Each row of a before or after table is a point. The points were changed in one or more steps. Then noise was added and the rows were shuffled. The steps act on how far a point lies along the listed directions, d1 being the first. Write out the steps. A step turns or swaps two directions, mirrors them in a line or flattens them onto one, adds a multiple of one to another, or multiplies one. Angles are multiples of 10 degrees, from the lower direction toward the higher: turns from -170 to 170, lines from 10 to 170 but not 90. Use the fewest steps. Two steps may share a direction if one is a turn and the other turns, adds or multiplies; they go together, in the order done. Otherwise the lowest direction goes first.

Directions:
(1): 0.41 0.32
(2): -0.32  0.41
Before (12 x 2):
0: -0.01  0.46
1: -0.37  0.44
2: -0.43  0.55
3: -0.16  0.15
4: -0.03 -0.12
5: -0.01  0.03
6:  0.39 -0.15
7:  0.06 -0.63
8:  0.04  0.37
9: -0.39 -0.46
10:  0.39 -0.11
11: -0.48 -0.05
After (12 x 2):
0:  0.00  0.03
1: -0.41  0.56
2: -0.68 -0.67
3: -0.66 -0.19
4:  0.13  0.59
5:  0.16  0.46
6: -0.12 -0.76
7:  0.52 -0.04
8: -0.06 -0.14
9: -0.38  0.42
10:  0.48 -0.08
11: -0.18  0.15
Steps: multiply d1 by 1.6

Directions:
(1): -0.43  0.12  0.54 -0.24
(2):  0.55  0.36  0.31 -0.12
(3):  0.16 -0.40 -0.05 -0.60
(4): -0.16  0.49 -0.39 -0.34
Before (11 x 4):
0: -0.16 -0.35 -0.12  0.08
1: -0.18  0.11  0.19  0.48
2: -0.12 -0.62 -0.17 -0.51
3: -0.33 -0.48  0.53 -0.30
4: -0.44 -0.54  0.43 -0.25
5:  0.10 -0.41  0.91 -0.05
6: -0.26  0.01 -0.22 -0.33
7:  0.31 -0.10 -0.30  0.38
8: -0.79  0.10 -0.67  0.13
9: -0.29 -0.33  0.05 -0.26
10:  0.14  0.33 -0.14  0.56
After (11 x 4):
0:  0.66  0.26  0.26 -0.31
1:  0.46 -0.11  0.08 -0.18
2: -0.26 -0.25 -0.43 -0.10
3:  0.78  0.03 -0.35  0.10
4:  0.76 -0.04 -0.39 -0.14
5:  0.46  0.35 -0.75  0.29
6: -0.41  0.27  0.02 -0.33
7: -0.65 -0.08 -0.11 -0.05
8:  0.28 -0.21  0.32 -0.08
9:  0.18 -0.01 -0.06 -0.38
10:  0.00 -0.80  0.31 -0.61
Steps: turn d1 and d4 by -150 degrees; turn d2 and d3 by -100 degrees

Directions:
(1): -0.44  0.01  0.00 -0.36 -0.18  0.42 -0.68 -0.31
(2):  0.54 -0.55  0.49  0.02 -0.20 -0.11 -0.44  0.10
(3): -0.07  0.05 -0.36 -0.47 -0.02 -0.53 -0.30  0.60
(4): -0.09  0.27  0.03  0.65  0.11  0.30 -0.39  0.57
Before (8 x 8):
0: -0.31 -0.07 -0.28  0.03 -0.06 -0.61  0.45  0.65
1: -0.25  0.43 -0.43  0.22  0.25 -0.03  1.02 -0.37
2: -0.15  0.19  0.07 -0.27 -0.13  0.14 -0.91  0.09
3:  0.20 -0.11  0.14  0.08 -0.13 -0.19  0.26  0.11
4: -0.37  0.60 -0.76 -0.81 -0.13 -0.61  0.46  0.06
5:  0.05 -0.12 -0.13 -0.08  0.11 -0.30  0.56 -0.16
6: -0.14 -0.09 -0.18 -0.23 -0.05  0.51 -0.22 -0.46
7: -0.47 -0.08  0.17 -0.34 -0.24  0.27 -0.27 -0.70
After (8 x 8):
0:  0.09 -0.09 -0.34 -0.27  0.07  0.13  0.50 -0.55
1:  0.00  0.08 -0.17  0.44  0.20 -0.13  0.33  0.33
2: -0.53  0.81 -0.48  0.67  0.34  0.31  0.73  0.02
3:  0.14  0.44 -0.43 -0.21 -0.08 -0.72  0.34  0.66
4: -0.35 -0.17 -0.05  0.20 -0.20 -0.27 -0.33  0.84
5: -0.11 -0.10  0.10 -0.26 -0.07 -0.33  0.69 -0.67
6:  0.02 -0.01  0.13  0.27 -0.10 -0.01 -0.02  0.34
7:  0.20 -0.23  0.11 -0.75 -0.23 -0.31 -0.38 -0.36
Steps: turn d1 and d4 by -80 degrees; add 0.7 times d3 to d2

Directions:
(1):  0.11  0.18  0.05  0.03  0.67  0.76 -0.11  0.48  0.40  0.11 -0.08
(2):  0.18  0.42 -0.19  0.28  0.03 -0.31 -0.60 -0.15  0.51 -0.65  0.06
(3): -0.52  0.17  0.47 -0.65 -0.05 -0.15 -0.28 -0.23  0.49  0.29 -0.28
(4): -0.16  0.22  0.74  0.08 -0.01  0.37 -0.06 -0.14 -0.54 -0.63 -0.13
Before (9 x 11):
0: -0.44  0.01  0.17 -0.50 -0.07 -0.24  0.12 -0.58  0.04 -0.12 -0.32
1: -0.26 -0.23 -0.18 -0.73 -0.26 -0.61 -0.12 -0.05  0.84  0.57  0.08
2:  0.20 -0.13  0.34  0.24  0.18  0.45 -0.11  0.09 -0.11 -0.23 -0.15
3: -0.52  0.42  0.38 -0.54  0.16  0.06 -0.45 -0.12  0.47 -0.11 -0.11
4:  0.15  0.16  0.20  0.34  0.51  0.46 -0.23  0.28 -0.01 -0.27 -0.22
5: -0.02  0.23  0.33  0.15  0.27  0.42 -0.08  0.16  0.21 -0.24  0.01
6:  0.43  0.03 -0.43  0.40  0.54  0.53 -0.06  0.50  0.33  0.38  0.33
7:  0.34  0.19 -1.00  0.21  0.48  0.12 -0.12  0.50  0.69  0.04  0.07
8:  0.72  0.68 -0.39  0.48 -0.06 -0.31 -0.61 -0.02  0.59 -0.85  0.19
After (9 x 11):
0: -0.10  0.01  0.49 -0.02  0.32  0.56  0.08  0.23 -0.18  0.13 -0.26
1:  0.09 -0.10  0.46  0.15  0.14  0.46 -0.16  0.02 -0.03 -0.02 -0.21
2: -0.40 -0.08 -0.20 -0.70  0.31  0.29  0.26  0.26  0.43  0.95 -0.23
3: -0.01  0.00  0.32  0.01  0.22  0.55  0.27  0.26 -0.11  0.01  0.03
4:  0.24 -0.17 -0.57  0.24  0.04 -0.15  0.34 -0.24 -0.30 -0.46  0.07
5:  0.41 -0.40 -0.92  0.13 -0.16 -0.53  0.24  0.19  0.36  0.32  0.44
6: -0.19  0.12  0.27 -0.33  0.43  0.52 -0.18  0.20  0.57  0.76 -0.01
7: -0.21 -0.38  0.60 -0.76 -0.49  0.13  0.73 -0.03 -0.62  0.88 -0.11
8:  0.31 -0.31 -0.47  0.32  0.17  0.36  0.40  0.42 -0.55 -0.01  0.43
Steps: mirror d1 and d2 in the line at 170 degrees; mirror d3 and d4 in the line at 100 degrees

Directions:
(1):  0.45 -0.20  0.37 -0.11  0.21  0.17  0.23 -0.35 -0.70  0.08 -0.16  0.15  0.28 -0.80
(2):  0.39  0.37 -0.13 -0.40 -0.23  0.39 -0.09 -0.33 -0.06 -0.26  0.49  0.23  0.72  0.49
Before (14 x 14):
0:  0.51 -0.06  0.29 -0.02  0.14  0.35  0.31 -0.15 -0.60 -0.09 -0.19  0.13  0.00 -0.75
1: -0.62  0.02 -0.16  0.21  0.37 -0.25 -0.25  0.18  0.49 -0.05 -0.14 -0.16 -0.56  0.06
2: -0.53 -0.14  0.08  0.22  0.15 -0.40 -0.07  0.32  0.15  0.18 -0.24 -0.21 -0.66 -0.49
3:  0.43  0.64 -0.38 -0.52 -0.25  0.82 -0.01 -0.29  0.21 -0.11  0.83  0.27  0.72  1.06
4:  0.45  0.17  0.03 -0.28 -0.17  0.40 -0.36 -0.39  0.13 -0.01  0.25  0.36  0.71  0.38
5:  0.33  0.32 -0.39 -0.43 -0.23  0.25 -0.12 -0.08  0.31 -0.56  0.88  0.25  0.55  0.92
6:  0.01 -0.19  0.20 -0.10  0.06  0.42  0.19 -0.16 -0.31 -0.06  0.04  0.19  0.50 -0.41
7: -1.04  0.38 -0.76  0.37 -0.09 -0.63 -0.23  0.91  1.33  0.11 -0.10 -0.44 -0.53  1.45
8: -0.75  0.19 -0.54  0.40 -0.04 -0.08 -0.19  0.40  0.75  0.25 -0.19 -0.38 -0.98  0.68
9:  0.56 -0.03  0.17 -0.20 -0.08  0.14 -0.05 -0.51 -0.59  0.02  0.00  0.20  0.53 -0.47
10: -0.13 -0.03 -0.14  0.27 -0.12  0.07 -0.06  0.02  0.04  0.00 -0.02  0.09 -0.07  0.38
11: -1.10  0.12 -0.33  0.52 -0.58 -0.36  0.01  0.69  1.29  0.08  0.11 -0.60 -0.65  1.24
12:  0.19  0.18  0.06 -0.31  0.00  0.28 -0.20 -0.15 -0.23 -0.11  0.30 -0.08  0.41  0.12
13:  0.29  0.12  0.03 -0.02  0.29  0.12  0.36  0.18 -0.12  0.08  0.48  0.10  0.28 -0.09
After (14 x 14):
0: -0.06  0.07  0.03 -0.08  0.07  0.08 -0.24  0.06  0.02  0.01  0.14 -0.22  0.06  0.11
1: -0.50  0.40 -0.24 -0.02 -0.70  0.16  0.07  0.12  0.76 -0.17  0.58 -0.29  0.32  1.24
2:  0.32 -0.22  0.24  0.14  0.15  0.22  0.25  0.04 -0.39  0.00 -0.38  0.09 -0.28 -0.74
3: -0.14  0.39 -0.45 -0.10 -0.14  0.41 -0.05  0.18  0.64  0.07  0.47  0.03 -0.09  1.03
4:  0.02  0.03  0.01  0.02 -0.05  0.14 -0.32  0.02  0.46  0.12 -0.02  0.16  0.10  0.37
5: -0.20  0.14 -0.10 -0.13  0.28  0.03 -0.24 -0.14  0.18 -0.21  0.12 -0.01  0.03  0.03
6:  0.13 -0.18  0.12  0.09 -0.06 -0.17 -0.08 -0.22 -0.28  0.15 -0.29  0.07 -0.01 -0.48
7: -0.24 -0.29  0.17  0.10  0.08  0.22  0.18  0.09 -0.13  0.02 -0.11  0.09  0.19 -0.39
8: -0.17  0.46 -0.51  0.01 -0.12  0.38 -0.15 -0.08  0.32  0.03  0.18 -0.13 -0.15  0.72
9:  0.07  0.07 -0.01  0.06  0.35  0.06  0.39  0.36  0.05  0.21  0.35 -0.03  0.00 -0.13
10: -0.33  0.67 -0.66 -0.17 -0.23 -0.11 -0.25  0.32  0.76 -0.10  0.38 -0.07  0.49  1.41
11: -0.05 -0.03 -0.15  0.23 -0.13  0.16 -0.08 -0.03 -0.02 -0.01  0.07  0.14 -0.02  0.35
12: -0.08  0.06  0.10 -0.12  0.11 -0.05 -0.05  0.00 -0.15 -0.01  0.01  0.05 -0.13 -0.45
13: -0.03  0.17 -0.45 -0.15 -0.14 -0.03 -0.18  0.31  0.59 -0.40  0.67  0.06  0.00  0.94
Steps: flatten d1 and d2 onto the line at 150 degrees

Directions:
(1): -0.77  0.06  0.08 -0.12  0.11 -0.11 -0.48  0.29 -0.10  0.24 -0.08 -0.21  0.21  0.17  0.31 -0.57  0.50 -0.26  0.20 -0.88  0.61 -0.05  0.45  0.04
(2): -0.24  0.02  0.51  0.19 -0.50  0.24 -0.32 -0.42  0.26  0.70  0.05 -0.22 -0.11 -0.76  0.36  0.55  0.03 -0.11  0.35  0.20  0.46 -0.06 -0.45  0.34
(3):  0.75  0.15  0.23 -0.68 -0.64  0.20 -0.39 -0.05  0.10 -0.31 -0.26  0.53 -0.08 -0.16 -0.09  0.40  0.21 -0.15 -0.24 -0.77  0.11  0.31  0.12 -0.27
(4):  0.04  0.21  0.39  0.19  0.17  0.17  0.16 -0.23  0.77 -0.45 -0.51  0.17  0.23 -0.07 -0.49 -0.49  0.19 -0.18 -0.30  0.44  0.83 -0.40 -0.11 -0.26
(5):  0.35 -0.26  0.55 -0.20 -0.28  0.46 -0.06  0.56 -0.28  0.06 -0.30 -0.35 -0.75  0.77  0.10 -0.25 -0.09 -0.36  0.07  0.46  0.21  0.02  0.03  0.45
(6):  0.24  0.50  0.10  0.62  0.25  0.14 -0.36  0.43  0.48  0.31  0.28  0.22 -0.70 -0.06  0.36 -0.42 -0.12  0.24 -0.53 -0.43 -0.31 -0.17 -0.46 -0.20
Before (10 x 24):
0: -0.10  0.20  0.43  0.94  0.39  0.29  0.22  0.54  0.62 -0.24 -0.28 -0.49 -0.38  0.27  0.06 -0.78 -0.08  0.13 -0.23  0.70  0.60 -0.41 -0.30  0.27
1: -0.05 -0.05 -0.52  0.10  0.20 -0.46  0.05 -0.03 -0.03 -0.14  0.31  0.04  0.21 -0.29  0.13  0.26 -0.14  0.18  0.04  0.20 -0.34 -0.09 -0.28  0.01
2: -0.24  0.14  0.20 -0.03 -0.25  0.01 -0.05 -0.28  0.30 -0.05 -0.24  0.16  0.44 -0.43  0.12  0.03  0.28  0.18 -0.07 -0.17  0.62  0.03  0.09 -0.11
3: -0.23  0.02 -0.18  0.13 -0.24 -0.05 -0.24 -0.12 -0.27  0.68  0.45 -0.18 -0.21 -0.37  0.72  0.91 -0.24  0.10  0.44 -0.20 -0.36  0.39 -0.06  0.00
4: -0.25 -0.06  0.40 -0.16 -0.29  0.33 -0.36  0.33  0.08  0.31 -0.08 -0.44 -0.33 -0.01  0.53 -0.24  0.36 -0.09  0.11 -0.34  0.72  0.16  0.02  0.30
5: -0.26  0.67  0.14  0.25  0.21 -0.01 -0.59  0.01  0.09  0.25  0.35  0.38  0.20 -0.38  0.06  0.00  0.39  0.14 -0.03 -0.87  0.45 -0.13  0.04 -0.33
6:  0.77  0.24  0.56 -0.44 -0.49  0.52 -0.02 -0.41  0.34 -0.28 -0.65  0.28 -0.04 -0.59 -0.15  0.23  0.09 -0.08 -0.20  0.10  0.35 -0.15 -0.29 -0.12
7: -0.01 -0.33 -0.15  0.14  0.28  0.27  1.03 -0.72  0.24 -0.42 -0.08  0.01  0.21 -0.05 -0.62  0.14 -0.40  0.26 -0.15  1.45  0.00 -0.26 -0.21  0.00
8:  0.01 -0.09 -0.08 -0.07  0.36 -0.21 -0.36  0.76 -0.45 -0.11  0.18 -0.20 -0.70  0.69  0.40 -0.23 -0.11 -0.09 -0.16 -0.54 -0.69  0.29  0.14 -0.08
9: -1.07 -0.26  0.16  0.04 -0.04  0.19 -0.70 -0.14 -0.13  0.99  0.06 -0.52  0.06 -0.50  0.74 -0.23  0.63 -0.09  0.51 -0.43  0.84 -0.22  0.01  0.43
After (10 x 24):
0: -0.28  0.24  0.45  0.89  0.42  0.24  0.10  0.55  0.55 -0.14 -0.29 -0.49 -0.30  0.28  0.13 -0.90  0.01  0.09 -0.15  0.49  0.66 -0.40 -0.20  0.29
1:  0.51 -0.07 -0.09  0.02  0.34 -0.11 -0.02  0.56 -0.29 -0.31  0.18 -0.03 -0.86  0.56  0.16  0.05 -0.41  0.02 -0.33  0.10 -0.96  0.27 -0.15 -0.14
2:  0.01  0.14  0.25  0.04 -0.29  0.08  0.13 -0.37  0.41 -0.17 -0.20  0.28  0.37 -0.48  0.01  0.23  0.10  0.25 -0.15  0.16  0.49  0.05 -0.13 -0.11
3: -1.41 -0.27 -0.14 -0.16  0.43  0.02  0.09 -0.13 -0.23  0.15 -0.02 -0.42  0.51  0.25  0.08 -0.73  0.41 -0.16  0.24 -0.23  0.86 -0.21  0.62  0.19
4: -0.14 -0.03 -0.20  0.16 -0.19 -0.04 -0.12 -0.21 -0.25  0.68  0.41 -0.16 -0.27 -0.35  0.67  0.97 -0.32  0.10  0.38 -0.07 -0.47  0.42 -0.14  0.00
5:  0.16  0.28  0.59 -0.56 -0.42  0.38 -0.45 -0.11  0.18 -0.01 -0.66  0.04  0.15 -0.44  0.14 -0.17  0.49 -0.24 -0.02 -0.66  0.68 -0.12  0.06 -0.02
6: -0.34 -0.03 -0.51  0.02  0.24 -0.52 -0.16  0.14 -0.11  0.02  0.32 -0.08  0.25 -0.23  0.31  0.04  0.05  0.06  0.14 -0.16 -0.20 -0.07 -0.05  0.02
7:  0.53  0.63  0.11  0.38  0.13  0.11 -0.14 -0.28  0.30 -0.06  0.37  0.63  0.07 -0.58 -0.28  0.47 -0.08  0.36 -0.23  0.03  0.00 -0.17 -0.45 -0.42
8:  0.43 -0.34  0.10  0.32 -0.22  0.41  0.26 -0.78  0.34  0.39  0.05 -0.04 -0.26 -0.86 -0.03  0.69 -0.26  0.36  0.09  1.37 -0.02 -0.26 -0.87  0.30
9:  0.59 -0.08  0.37  0.03 -0.37  0.44  0.17 -0.04  0.30 -0.03 -0.08 -0.19 -0.54 -0.23  0.09  0.27 -0.16  0.14 -0.13  0.68  0.25  0.13 -0.47  0.22
Steps: mirror d1 and d4 in the line at 80 degrees
